Each wall is flat, endless, passes through zero and stands at right angles to its row. A trip goes straight from one point to another. Which walls does it cross, in order?

Walls:
(1): [-50  39  19]
(2): [51 30 33]
(3): [-64  45  16]
(4): [-44 -32 -21]
(5): [ 60   5 -35]
(6): [ 39  49 -12]
(7): [ 55 -60  64]
Trips:
[39  3 52] to [ 29 -37   2] => 6
[-91   6 -19] to [-62  17  15] => none
[ 45 -17  64] to [-16  45  -2] => 5, 1, 3, 7
[  2 -73 -88] to [ -5 -44 -11] => 7, 5
[ 2 32 49] to [-40 -15  83] => 6, 4

Walls:
(1): [-25 -12  29 -19  31  12   0 -29 -73  38 -19  17 -55  36]
(2): [  9  52  -9 -80 -27  33  18  11 -41 -73 -95  -1 -37  56]
(3): [ 17  28 -35  31  10 -20 -14  18 -18  32  14   5 -22  29]
(4): [-13  20  -1 -51  66 -15  -2 -27 -36  77  11   2 -25   0]
(5): [-12  34   5 -24  10  21 -10 -48   5   1  45  38  12  30]
(6): [-25 -25   7   0  14  18 -12  19  19  -3  36  59 -53 -71]
(7): [  1 -22   9  37  42 -64  34 -13 -39  -2  11   5  12 -81]
Trips:
[-40   5  -7 -25   8   0  39  12  -4  -8 -17   1  25  12] to [-20  54   5 -15  -1 -24 -24 -25   2 -41 -15  -5 -73  37] => 3
[ -4  30   6 -46 -12  23  67 -17   4  30 -53  23  10  39] to [ 12  45  35 -92 -22  37  22  59  10   1 -18  35 -27  -1] => 6
[-36   5  -3 -31   6   5  15  11  43 -19   5  18  46  24] to [ 15 -24   6  -3  14 -67  85  17  -5  54   7  50  23 -26] => 2, 7, 4, 6, 5, 3, 1

Walls:
(1): [-42 -28  26  -4  28  -6 -62 -33  29  28  -1 -59  -5 -15 -11 -15 -27  23
 -24 -23  34 -46   1  30  24  -6  39  50 -36 -25   5 -23  74 -42  10  14
  58  48  -7  46   8 -56  38  67  25  12   1 -44]
(2): [  1  21  59 -45  -3 -40   8 -23  50 -21 -14 -26  20   4 -37  -3  21 -24
  -1  -4  36 -16 -53  -4   5 -51 -17 -21  20 -12  15 -47  18   1 -32 -28
 -24  48 -38 -19 -46  -2   6 -10 -31  11  44  24]
(3): [-28  24  -3 -48  23  38 -51 -37  29 -28 -17 -18   3  27 -15 -32 -47 -29
  65 -11 -30 -15 -32 -24  48  12  -3   3 -25  -1  -9 -69  -3   4  -2  -8
  -2   6  29   8  -1   6 -49   8 -12  40  -5 -35]
(4): [ 48 -11  14 -25  31   0 -21   5  10   9   2 -46  -2   7  37  14 -24  -6
  -2  -7   3  47  -7 -15  31  -6 -34 -25 -48  34   3 -11 -75  49  -7 -12
   5  -5  19  11 -29  11 -19 -26   3 -26 -16 -21]
(5): [-16 -15 -43   2   4 -27  45  22   7 -45 -36  15   4  19 -33   9  12 -47
 -44   7 -20 -34 -74  27  -7 -15 -57  34 -19   3 -15  46  23   7 -32   0
  22  21 -31  51 -52  67 -22 -14 -12  19  -7 -12]
(6): [ 25  36 -41 -15  37 -30  19  -9  11  14   6   2  26  25  34  50 -29  39
 -31  29  14  -7  -8 -49   4 -39  29 -19  44  30  32 -21  13 -16 -44 -30
  21  21  55 -25  62  31 -50  40  19 -26   7  30]
(7): [-23  14  95 -49  36 -37  33   6  10  23 -24  10 -38 -22 -15   2   5  38
 -29 -21  52  24  22   4   1   7 -54 -36  -7 -49 -18  28  18   8  -5  -2
  30  30  -3 -16  19  18 -12  63  16 -21 -52 -15]
(8): [-12 -13   5 -18  -7  -1  59  55 -30 -43  48 -12  14  -7  -2  32 -12  25
 -18   0  -2  35 -30  52  21 -40 -29 -17 -49 -27 -57  -8  11  18  13  16
 -30  20 -21   9  12 -11 -35   1  32  10  -4  -2]
(9): [-40  27   3  23  -6  38  47  42  11 -19  38  13 -37 -19  12 -21 -20  23
 -27   0  22 -34 -34  42  49 -21  14   2   0  -1  46   7  -2  -9 -43  34
  21  44 -24  18 -51 -23  60  12 -20   7   9  -9]
(10): [  7  25  -3  38  32 -67  -7 -60  39  35 -13 -10   5  57   7 -46   2 -13
  36 -23 -19 -13  32  44  -1  59 -29 -57 -22  14  -3  -6  25 -17   9  16
  -4 -10   7  32  11  27   7 -30  36  39 -48 -16]
(11): [  8  12 -71 -14  25 -14   0  64  29   6  -2  17  26 -32  30 -35  23  80
  24 -18 -12 -14   2   5  38  19 -37  -6 -38 -18  10 -51  31  31  -7  39
  10  16 -23  -2  28  -7   7 -25 -39 -32 -48  10]
Trips:
[ 78 -28 -37 -21  37 -36  -3  12 -43  30  12   4  34 -36   5  31 -14 -13
 -10  20 -16  42  20 -22  14   3  58  -6 -19  43   0  -6 -37 -42 -45 -23
  31  -2  -5 -29 -50  31 -25 -46 -24 -54 -42 -12] to [ 55 -59 -16 -14 -16   6  58  20 -25   5  17  24 -19 -23 -49 -21  30  -1
  46  42 -23   8 -43  27   6 -22  13  92 -21  35  -5 -40  16   7   9  -9
 -29   7 -34  -6  -8  28 -45  -1  25 -15  45   2] => 5, 8, 2, 6, 4
[  6  34 -20 -19  -3  12   0 -53  12  -9 -11  26  14   1  50  -3  27  23
  40  49   6  32 -55   3 -10  55  49  -2 -14  -3 -11  14 -18   3 -14  41
 -31  34  64  32  20  35  21  -8 -28 -57  -1 -39] to [-60   4   9  33  35  -6  17  62  18 -23  10 -33   9 -13   4  -4  12 -22
  15  37  75 -39 -32  11 -58  26 -19  -4 -15 -13  55 -15 -71   1 -61  46
   2  -6 -13  -8  66 -25 -63 -55  47  73 -18  -7] => 9, 5, 8, 2, 7
[ -5 -17   3  33 -23 -41 -28  18   0  12 -38 -10 -33 -55 -41  -8 -52  -9
  38 -17 -22 -18 -38 -28   6  -1  21  18  12   5  40  -7 -23  11  16 -41
  47  -2  17  -1 -64  23  10  23  28 -13 -30  -4] to [-12  13 -33  44 -31 -32 -14   4  -7 -20 -40 -30 -15   8  45 -36 -19  30
   1  -2  -8 -46 -28  59  -5  43  40   3 -20   8  32   4  56  24  34  -1
  16  -6  51   1 -47 -44   3  42   9 -34  -4 -52] => 2, 10, 4, 11
[-74  15   5 -64   5 -22  59  16 -50  -8  23   7 -45 -62  66 -37 -46 -20
 -14  -4  35 -25 -22   3  31 -76  21  18 -18  -7  -5  24 -48  23 -21  16
  14  11  14  65  18 -29  14 -26   9  -3  49  43] to [-23 -29   5  -1   8  -1 -21   7  28  23  16 -67 -31 -53  -6  40 -15  21
 -22 -70  -6  32 -38 -47 -40  -5  13 -16  -6 -30  24   2   7 -52  28 -32
 -20 -26  42  67  61 -40 -14  -2  17 -12 -13 -42] => 5, 2, 3, 9

Walls:
(1): [-21  20  15  27 -16 -27 -40   0 -10   6 -12   8  34   5  34  32  12  -5
  39  19   1   2 -34  15  -2  -4 -11  38 -52  59   8   3  26  -5  13 -21
  13 -26   2   0 -10  -4 -41  23 -32  -4  20 -15]
(2): [ 33 -25  34 -11  45  26 -15  49 -25   4  -1   4  -9   0 -23 -34 -10  26
 -17  25   5  34  -3  -8  23   7 -31 -51   9 -19  17 -21  31  -9  -1 -28
  42  45  16  19   2 -18 -48 -39   4  10  21   8]
(3): [-45  26 -66 -11 -24 -12   7 -11 -10   1 -15  18  -8   5  28 -23 -17 -17
  -3 -54 -15  43 -17   5   6  60 -17   0 -46 -33  21 -47 -33  17 -14  53
  34 -20   8 -34 -22  19   1  19 -12   5  23  -2]
(4): [-39  32  26   5 -55   4 -15 -11 -61 -22  -5  44  41  -8 -37 -20  30  36
  -2  14 -53 -32  40 -27  15  12  33   4  -3  38  13  -3 -30  -3   7 -35
 -16   6  -4  33   9  33  -3   0   3 -23 -22  28]
(5): [-39  -2  19  -1  -7  35 -34  46 -27  14  -1  15 -43 -10  24  -9  -7   0
  -3  46   4  -9  34 -35  16   4  27  33 -11  11  38  13  42  43   9  19
 -25 -46 -17  34  29  31 -21  50  35 -49 -15  11]
(6): [  9 -21  19 -30   8  35  54 -12 -38 -16  16   2  -9  47 -18 -17  -5  21
   1  -3  56   7 -30  -6   4 -23  11  24  18   2  -4  23  -6   2 -35  -6
  10  15 -12  -2  13  -6  -6  29  22 -14  23 -20]
(7): [  5  22  13 -58  35   8  14  37 -14  -2   3  -3  27   5   9 -36 -21  19
 -14  23  22  22  42   9  42  -8  37   2 -21  -4  11 -13 -14 -25   2   0
   4  21 -53   8  18 -29  53  10   4 -19 -19  -7]
(8): [-12  11  -6 -10 -28  16  -4  56 -13 -22  21  -8 -20 -35   1  24  65 -24
 -15  28  27 -42 -16  43  12  18 -10 -13 -17  15 -40   1 -24 -16  -7 -12
  32  64  -7  22  -1   2  25  34  -3  29   9  13]
(9): [ 27  39 -35  17  30   7  16 -19 -19  37  -9 -19 -11  25 -16  21  41 -19
 -24 -22  25  28   6   7  24  21  32  63   1  11  24  17  25  32 -19  32
  13  27  -1  -7  28   3  57   7  15  13   3 -43]
(10): [-10  53  21  50  10  24 -27  36  38  55  -2 -24  -6  31  20 -18 -28  54
  -1 -18   7  13 -20 -19  -9  -9 -33  51  12 -36 -34  -4  14  29   5  22
 -39  21 -38 -25 -46   9  -4  -3  43 -26 -22 -48]
(11): [-48  49  34  26  -4  -3  -7  21  -3  36 -13 -17 -16  44 -15  11 -23  10
  -2 -43 -14  27  37 -27  -5 -20  47 -17  56  22  24  13   1 -36 -20  13
   2   6  34  -2  39  38  -3 -14  -8 -28   0  -1]
(12): [ 30  32 -33 -36  15  39 -26  -8   0   4  31   0   3 -44  13  -6  68   5
  25  -6  38  45 -16 -39  -4   6   2 -47 -81  -6  12   3 -27 -16 -40   2
 -42  21  39  18 -23 -15 -34  25   2 -14 -36  46]
Trips:
[ 12 -21  12 -22  56  15   2  24  27  20  15  26 -20 -19  47  -4   9  11
 -27  28 -44 -31 -12  31 -27  47 -41  -3 -21 -48 -59  18 -44   0 -10  37
  26 -14 -20   8 -12   2   7  -8   1  -5  -6 -21] to [-12  37   2  60 -33   6 -14  28   6 -29  -2 -35 -14  38   4 -19  -1  -2
  -5 -58 -39  12  19 -35  38 -23 -22 -40  32  54  24  -4   5  -8  -9  -2
   6  36  16 -28 -33 -33 -45 -38 -37  15 -11 -15] => 7, 11, 8, 1, 4
[ -8  20  10   5 -15 -30 -10 -21  21  15 -23   0 -29  22   4  -3   5  -3
   0  22 -59  15  14 -18 -35   0  10  -8  14 -26 -23   6 -36  -2  -7   3
  -8 -41  -4  17 -16  39  18 -52  28   5 -36  37] to [-26   9 -19  66 -18 -10  29 -13  18 -12  19 -31  19   1   5  26  24 -13
 -17  14 -21 -31 -27   7  -2   0   4 -13 -19  10  33 -34  21 -52 -44  17
  21  12  30  68 -31   1   8 -21   5   4 -17  -7] => 5, 10, 12, 8, 1, 9

Walls:
(1): [ -4 -24  -7  16  33  22 -33   0   5 -18  -3 -12 -31 -19  13  23   2 -39
  28 -36 -23  21 -10  -5   5 -59 -12 -40   4 -41 -10  28  -3 -10  38  21
   8  10  -4   9 -10 -81  28 -20  52  25  -8  39]
(2): [ 45 -25   8  30  -9  -8  34  52 -50   1   2 -15 -39 -27  81  29  40 -16
  -3  12  27   4 -32 -45 -11 -15  52  33 -19 -28   7  -3 -39 -11  27 -18
 -12  -7 -59 -47 -32  15 -26  20 -51  -4  12  21]
(3): [  2 -42 -14 -11 -42 -21  30  -8  58  -1  19 -30  13  -8   8  20  17   9
  -7  14 -25  -6 -57 -52  -3  28  86  -1   1  21  -8 -19 -33  22  75  23
  -1  35  61   1 -30  -2  31 -13  36 -45 -31 -21]
(4): [-11 -25  -5 -13   4  18   2  12  20 -12  35  19  37  35 -82  13  25   2
  19  24 -14  -6  24 -10   9   3 -57   5  88   8  47  13 -21  24  -7   9
 -13 -21 -12  13 -22 -42 -55  11 -32 -41  -5 -10]
(5): [-66 -12 -56 -24  10   7 -22   1  41  21 -28  18 -20  33  -1  35 -23   3
  -7  18  11  -6  -8  23 -26 -17 -10   4  17  -8   9   5  25 -27 -71 -64
 -15 -14  32  22  -3 -39   9   0  20  -2  21 -21]
(6): [  5 -27 -50 -13 -37  42  14 -32  10   3  84 -12   3 -12 -51 -44 -40  -1
 -60 -53 -55 -24  -3 -51  17  12  47  -8 -24  -2 -20  53 -17 -12  14 -46
 -15  20  52  39  16  43 -12 -41  14  16 -37  41]
(7): [ 29 -59 -29 -39  33  -3  21  24 -29  -9   1  22 -29 -35  41  30  38  11
 -46  -6  47 -46  23  21 -56  38  61  56   2 -11 -16  18  18   6  85  83
   3  36 -25   4  12  -1 -11  74  53 -88 -82  48]
(8): [-28  31   8 -27  54  -4  10   3   7 -20  -9  56 -37  52  35   3 -52  31
  -1 -19 -12  29  18   4  22 -36  -7 -31  14   7 -22 -57 -18 -49 -22  -2
  24  17  31  63  10  -1 -20   8   5  33  11  30]
(9): [  6 -77  11 -83 -44  45  -6  22  24  24  23  18  14  11  -4  -8  45  37
  -9  47  30   0  -6   1  24 -12 -13   6   5 -21  -3   0  41 -16   8 -70
 -61 -21  28   9 -20  13 -28 -34 -37  14  42  28]
(10): [ 11   1 -33  47 -15  -8  52  42  26   2   3  -5 -22 -18 -39 -39  19  35
  -9   7  28  34  15   5   0 -12  33  41 -24  -2  -1  38 -25   7   2  10
 -20 -23 -60  -7  -5 -38  25  58  41  18 -37  -6]
Trips:
[-47  -3 -24  49  36  17  17  15  25 -61  46  28 -17 -48  14  33  16  12
 -44 -16 -11 -67 -45  62   1 -19   4 -41 -56   3   8 -18  44   7 -45  21
 -43 -23  22 -55  46  58  91  -1 -68  39 -43 -23] to [ 34 -23  -4  37  10   8  10  20  -6   9  43  -8  17 -13 -18 -14  14  39
  -8 -20  28  63  24 -54 -35 -63 -11 -12 -52   0   0 -13  18  63  12 -39
 -42 -27  13 -30 -47  16 -33   0 -34  -5   4 -10] => 10, 2, 9, 5, 4
[-64  31  -7  13 -12  -3 -51 -10 -31  34  37 -11  -5 -31  19   8   8  28
  58 -15  15 -18  -5   0  30  38 -60 -42 -16  -9  18  22   2 -74  23  20
 -25  28 -42 -26 -17  58   5   6  44  31  -7 -51] to [ 14 -27 -25  -1  43   3  18  39  -2 -57 -30  47 -33 -10 -27 -37 -27   2
  33   6   7  11  37 -38  -1 -82 -23 -32   6   6  15  39  15 -37  -2 -26
 -16 -42  52 -10  40  58   1  -7  12 -55 -23  -8] => 8, 5, 6, 9, 4, 10

Walls:
(1): [ 14 -15  -3  -2 -29  18  12  18  -8 -23 -39   7  35  -8   1  31  27   9
 -16 -23  -3  -5 -25 -24   9   9 -34   8 -16   6  12 -41  23   2   3  -1
  16   0 -20  27 -20  30   6 -25 -12   0  17  -3]
(2): [ 21   3  -9  37  33   7 -43   7   5   2  17  17 -24 -21 -17  10 -18  -8
 -11  20 -34  -4 -29 -13 -17   5  37   3 -29 -30 -25 -22 -31  28  -8   4
  -6  -7 -39 -10  13  -2  16   3 -20  29 -27  42]
(3): [-35  31 -24  29  -9   6   3  44  18   6 -24 -20  14  -6  12  -3  25  -9
 -42  16   3 -39  16 -50   9  10  29  27  50  26 -41   5  34  -9  -4  19
   2  44   5   4  33   4  -2   5  -6   8  17  42]
(4): [ 21 -34  10  10  57  23  18 -17   5 -13 -16 -25  17 -12  14  12  11  19
 -15  -2  -3 -18 -12  26  13 -15 -46 -66 -17   9  28  17  22   6   2 -12
   2  27  17 -23   5  29   8 -22 -21  26  -4  -7]
(5): [ 23  -2 -18  37  -1   7 -22  -2 -19 -25  22 -18  -2  10  14  17 -11 -25
 -15  39 -33 -19 -50  -4 -19 -29   3 -31  32   8  31  -4   5  -5  -6 -19
  31 -31  43  -4 -17   0 -15  22   0  -4   9  16]
(6): [ 18 -16 -32 -24  25  17 -56 -18   9  -1 -31  36   7 -10  -6  53 -24  23
  29 -20   0  15 -24  11 -20  14 -11 -18  -2  19  19  34   7 -21  30  23
  51   2  15  24   0  34   5 -43  -7  16  -6 -41]
(7): [-25   2  29  15  39 -42 -17 -38 -14   7  -6  48 -15  36 -39   8 -30 -45
  42  49   7  48 -21  16 -24  40 -38  14 -20  40   2 -13  -2 -27  13 -54
 -16  30  44  -9  -3  -2 -19 -28 -15   2  46  -6]
(8): [-14   2 -19   4 -20   7  33 -46   2 -30  -4  14  17 -12  22 -21 -10 -56
  31 -14 -34   2  -3 -25  17 -48  19  14 -42 -14  14 -29  16 -48  22  20
 -24  13 -21  17  23   7   8  -9 -18   7  -6 -52]
Trips:
[-18   2 -16 -18   0 -35  -1 -18 -16   9  20   7  17  22 -16   4 -54 -15
 -28   4 -17 -31  46  25 -29  42   3   2 -56 -58 -39   0   8  -8  -5  38
 -14  24 -95  -6  15 -10  -1  14   9  17 -23  17] to [ 29 -12 -17  15   3 -22 -14  47  31   8 -24 -39  46  20   3  51 -34  25
 -33 -11 -17  -5 -22 -42   9   1 -23 -11 -47  22  -8  33 -59  27 -21 -50
  -9  19 -19 -22  36  31   9  37  21  18  22  26] => 3, 8, 4, 1, 5
[ 50   6   0  30 -48 -33  13  11  14  18 -47 -16   2  11   6  32 -12 -22
   6   2 -10  43  38  13  14  10  29 -25 -28 -20 -57   1  13  32 -14  37
  24  20  -8  25   9  -1   4  19 -25   5  34   8] to [-41  30  27 -14   8  23  -9   3  53   3 -28 -20  56  81   1   1  39   4
  10 -21  -2  60  26  16  52  30 -47  41  11  24  18 -14 -19  23  23   2
 -52 -21  29  54 -21   7  36  30 -26  34  26   2] => 8, 2, 7
[-24   3  -5  10  -1 -15 -17  14 -16  29  20 -17  21 -17   9  74  -9  22
 -17  29 -40   0  -4  17 -12   4 -14  10 -28 -11 -13 -10 -51  -4  14 -11
  -6   4   7  58   8 -24 -32   2  -1 -59  -2   6] to [ -4  -4 -21 -18 -17 -25  59  14  -2  -5  14  45   4 -11 -25  -8  13  -4
   8   6  40   1 -13  -4 -27  11  10  24   8  -2  27  50   2 -11  41  10
   6 -36  -3 -37  -2  62   1   3   7 -18   3  13] => 2, 5
